Each wall is flat, endless, passes through zero and stands at right angles to its row. A trip goes straight from one point to another. List the walls that it crosses, first one first.

Walls:
(1): [-0.48  0.75]
(2): [-0.53  0.12]
(3): [-0.08 -0.15]
(4): [-0.16 -0.06]
(5): [ 0.43 -0.20]
(6): [ 0.03 -0.18]
(7): [ 0.41 -0.61]
(8): [-0.29 -0.03]
Trips:
[-0.22 -0.37] to [ 0.42 -0.30] -> 5, 2, 8, 4
[ 0.55 -0.19] to [0.39 0.22] -> 6
[-0.38  0.33] to [0.42 0.54] -> 4, 8, 2, 5

Walls:
(1): [ 0.11 -0.36  0.11  0.46  0.52 -0.35]
(2): [ 0.21  0.31  0.23 -0.25  0.65 -0.29]
(3): [ 0.35  0.37  0.22 -0.17  0.57 -0.14]
(4): [-0.08  0.11  0.08 -0.33  0.97 -0.65]
(5): [ 0.24 -0.42 -0.51 -0.32  0.49 -0.33]
(6): [ 0.05  0.14 -0.29  0.42  0.29 -0.56]
(7): [-0.01 -0.26  0.64  0.19 -0.24 -0.79]
(8): [-0.05  0.37 -0.08  0.30 -0.35  0.13]
Trips:
[ 0.49 -0.61  0.35 -0.71 -0.28  0.45] to [ 0.48  0.11  0.25  0.06  0.75 -0.18] -> 3, 2, 7, 4, 1, 6
[ 0.35  0.11 -0.32  0.05  0.44  0.02] to [ 0.36  0.28  0.20 -0.39  0.25 -0.49] -> 7

Walls:
(1): [ 0.16  0.40  0.16  0.53  0.09 -0.01  0.22 -0.20 -0.24  0.18  0.09  0.02]
(2): [ 0.36 -0.10  0.43  0.08 -0.26  0.11  0.35  0.62 -0.07  0.18 -0.30 -0.14]
(3): [ 0.28  0.31 -0.47 -0.37  0.03 -0.19  0.04 -0.28 -0.15 -0.52  0.11 -0.05]
(4): [ 0.31 -0.03 -0.81 -0.80 -0.01 -0.10  0.11  0.90  0.13  0.05  0.20  0.02]
(5): [ 0.38  0.19 -0.18 -0.04 -0.05  0.48  0.56 -0.03 -0.17 -0.17 -0.22  0.32]
(6): [ 0.18 -0.75  0.42 -0.58  0.08  0.02  0.48 -0.84  0.35 -0.49  0.82  0.39]
(7): [ 0.03  0.00  0.00  0.11  0.12  0.38 -0.03  0.00  0.07  0.35  0.32 -0.63]
(8): [-0.15  0.65 -0.50 -0.87 -0.07 -0.01 -0.08  0.48 -0.11  0.40  0.20  0.21]
(9): [-0.07  0.54  0.41  0.12 -0.35  0.26 -0.60  0.91  0.16  0.11  0.07 -0.25]
(10): [ 0.61 -0.03  0.58  0.30  0.35  0.04  0.21  0.05 -0.28 -0.39 -0.30 -0.12]
Trips:
[ 0.24  0.23 -1.17 -0.01  0.26  0.14 -0.28 -0.22  0.00 -0.46  0.27 -0.32] to [ 0.40  0.12 -0.67 -0.06 -0.28  0.35  0.79 -0.24  0.44  0.43 -0.05  0.30] -> 6, 1, 2
[-0.35  0.45  0.11  0.00  0.14  0.25 -0.01  0.96  0.60 -0.16 -0.42  0.01] to [ 0.13 -0.28 -0.79  0.43 -0.03  0.47  0.33  0.17 -0.24  0.28 -0.16 -0.13] -> 7, 1, 9, 8
